Each row of a before or after table is a point. The points were changed in one or more steps. Then noise was added and the rows were shuffled. The steps act on columns, c1 being the first. What was done? A step turns or swaps two columns, mirrors them in a line or flattens them onto one, adds a multiple of one to another, or multiplies or shifts one. Angles are multiples of 10 degrees, from the lower column toward the higher: turns from -170 to 170, lines from 10 to 170 but not 90. Use the fewest steps. Two steps may share a column if one is a turn and the other turns, adds or multiplies; they go together, in the order done. Otherwise the lowest column goes first.

Before (9 x 3)
[[ -8   8  -1]
 [  6 -53 -15]
 [-19   5 -57]
 [-29 -29  19]
 [-32  -5  -3]
 [-19  -3  22]
 [ 18   8  18]
 [-15 -20  22]
 [-21 -19  20]]
After (9 x 3)
[[ 59 -21  11]
 [-11 -40 -22]
 [  4  -2  -6]
 [ -3 -73 -35]
 [ 20 -54 -27]
 [ 10 -45  11]
 [ -9 -31 -29]
 [ -8 -51 -24]
 [-26  34   4]]
Steps: add 1.5 times c1 to c2; turn c1 and c3 by 120 degrees

Before (14 x 6)
[[-22  -9  40 -39 -20   6]
 [-38  -1 -15  43  -1   1]
 [ 42 -15 -24  48 -16  10]
 [-23  21 -11  47 -17  -9]
 [-43 -12 -30  25  20 -20]
 [-28 -17  -4  41   5 -10]
 [-39 -19   1  35   9  15]
 [ 51  -2  13 -11  25 -11]
 [ 64   9 -25 -31 -17 -61]
 [-15 -10 -33 -15 -16   7]
 [-24   4   8  29   6   5]
 [ 48 -11  39 -11 -13  12]
 [-40  -9  67  37  -5 -35]
 [-40  27 -32  42   5  -8]]
After (14 x 6)
[[-20   5  15 -12  52  14]
 [ -6  -3   8  29 -21  -6]
 [-17  14   2  33 -36 -19]
 [ 29   2 -24 -32  64  61]
 [ 12 -22 -12  48 -26  12]
 [-10  18  -3  41 -26  11]
 [ -5  12  68  36 -41  32]
 [-25  13 -30  25 -36  17]
 [ -9   1 -11  43 -38   1]
 [-12 -23 -35  39 -40  15]
 [ 22  11 -21  50  37 -13]
 [ 22  11  41 -10  42 -11]
 [ 13   8 -34 -15 -18 -10]
 [ 12   9  41 -38 -26 -11]]
Steps: turn c1 and c5 by 80 degrees; turn c2 and c6 by 170 degrees

Before (8 x 9)
[[-12  14   0  25 -29 -62  18  -9 -28]
 [-31   7  -8 -31  81  -2 -10  -7 -20]
 [ 48   5   7 -90  -2 -40 -10  20 -13]
 [-36   1  -2  19 -17   2  54   6 -42]
 [ 49 -18   3 -29 -14 -18   2   5  19]
 [ 18  -9 -11  26  25 -46 -10  20 -25]
 [ 58  19   6  24 -20 -13  -8  18   5]
 [ 50  -5  -4  11   7  -6  -9 -13 -23]]
After (8 x 9)
[[  5  60   2   0 -13 -16   3   5  19]
 [-28  87   6  50  -2 -40  -9  21 -13]
 [ 38  34  -3 -10   8  -7 -10 -14 -23]
 [-36  -7  -8  21  81  -2  -9  -7 -20]
 [ 15 -28  -1   0 -29 -61  19 -10 -29]
 [ 24   4 -11 -24  25 -45  -9  20 -25]
 [ -8 -39  -1  -9 -16   1  55   4 -41]
 [ 60  24   5   4 -19 -14 -10  16   7]]
Steps: turn c2 and c4 by 120 degrees; turn c1 and c2 by 50 degrees

Before (12 x 14)
[[  2  17   0  24  39 -11  18 -21  -9 -17  11 -10 -33  11]
 [ -7 -34  47  17 -16  26  42  36  -4  -4  -5 -26 -18 -21]
 [  5 -10 -18 -20  -9  10  31  23  40 -44 -25  25  15 -10]
 [-17   8  29  -9  31  32 -17 -24   3 -19  35  19  23  30]
 [-11 -29   0 -27   8 -23  53   4  18  -7 -24   2   7 -17]
 [  9  11   1  13   8 -29   5  11   2  13  14   8  -4   2]
 [-23 -11   8 -14 -12 -40  37  35   9 -49 -19   5   9  -1]
 [ 13  41  31 -29  16  32  -8 -25 -19  -4  25   6  -1  60]
 [  1  22  -6  -6  31 -17  13   2   1  -2  54 -39 -26   1]
 [-32  29   7   3  -9 -16  26 -11  18   0  18 -11 -25  -6]
 [-10  -2  -6 -37 -14  -9  38  17  -4 -48 -25  38  25 -48]
 [ 10  42  51 -35  35  28 -39 -26  15 -26   0   9  18  21]]
After (12 x 14)
[[-16 -28  30 -10 -14  -4  24 -23   3 -19  33  18 -38  62]
 [-31 -12   7   4  28  -9 -12 -12  20  -1  16 -13  37 -13]
 [ 11 -11   2  13   1  14 -19  13   4  15  16   6  15   4]
 [-11  13   2 -26 -28  21  15   4  18  -8 -24   0  53 -33]
 [  2 -39  -5  -8  -3  -7 -19   2   2  -3  53 -39  26   0]
 [ 11 -53  51 -36   9  -5  10 -27  16 -26   2   8 -51  44]
 [-22  17   8 -13   0  34  -1  34  10 -46 -19   6  45  -2]
 [  1 -41   2  24  -9 -17 -15 -20  -7 -15  12 -10  31  21]
 [ -7  36  47  18 -17 -32  29  36  -6  -3  -3 -26  33 -42]
 [ 14 -40  30 -28  20 -21  16 -24 -18  -5  23  10 -18 117]
 [ -8  13  -6 -37   7  24  27  18  -4 -49 -25  37  26 -94]
 [  4  13 -16 -20  -1   4  29  21  42 -44 -24  25  16 -21]]
Steps: turn c2 and c5 by 130 degrees; turn c6 and c13 by -130 degrees; turn c7 and c13 by 60 degrees; multiply c14 by 2

Before (8 x 20)
[[  0 -11  37 -41  -1 -29 -27   2   9   9  18  -5  26 -14  33 -45 -10  61
   31  21]
 [-85 -28  29 -22 -12 -18   1   5  32  17  21  24  57  31   4  -3  26   1
   -1  -7]
 [ 71 -46  -8  15  19  18  -3   7  11  -8 -16 -18 -12  -4 -32  22  -2  -9
   21  30]
 [ 54 -42  12  -3  36   1 -21   0 -17 -15 -22 -57 -27  23 -35  29 -16  26
  -10  13]
 [-56  -6  27 -29 -41  16 -10 -32   2  34 -14  26  61  20   4 -18   8  23
    1   3]
 [-62  51   6 -29  26 -24 -30  13   8   3   5  35  54   2 -11  -9  17  -4
  -15   9]
 [ 70 -41   8  10  10 -25  -4 -19   3  12 -26 -24 -18 -10 -21  46  19  26
    4 -12]
 [ 32 -21   3  10  28 -13 -20  14  -7   8 -43 -15 -41  20 -19  35  -2  18
   46  16]]
After (8 x 20)
[[  0 -19  37 -40   0  29 -27   3   0 -16  17  -2 -26  -7  35 -44 -10  60
   31  21]
 [-64  82   6 -28  27  57 -30  14  13  -1   4  33 -14   1 -10 -10  16  -2
  -14   8]
 [ 33 -34   2  10  29 -37 -20  12  -5   6 -43 -16 -19   5 -21  35  -2  19
   46  17]
 [ 71 -72  -9  16  21 -15  -2   6  -4  -2 -16 -13  15   5 -30  23  -3 -10
   21  30]
 [-85 -45  29 -23 -13  60   0   5  11  -2  20  33  -6   1  -1  -3  25  -1
   -1  -7]
 [ 71 -67   7  10  10 -13  -3 -20  -7   6 -26 -21 -28   3 -18  45  21  26
    4 -14]
 [ 54 -66  12  -3  36 -27 -21  -1 -20 -24 -22 -56  -3   4 -38  29 -18  24
  -11  14]
 [-56 -10  27 -28 -41  56 -11 -33   9  15 -12  24  27   0   1 -17   8  23
    1   3]]
Steps: multiply c2 by 1.6; add -0.7 times c3 to c10; mirror c6 and c13 in the line at 50 degrees; flatten c9 and c12 onto the line at 70 degrees; flatten c14 and c15 onto the line at 100 degrees
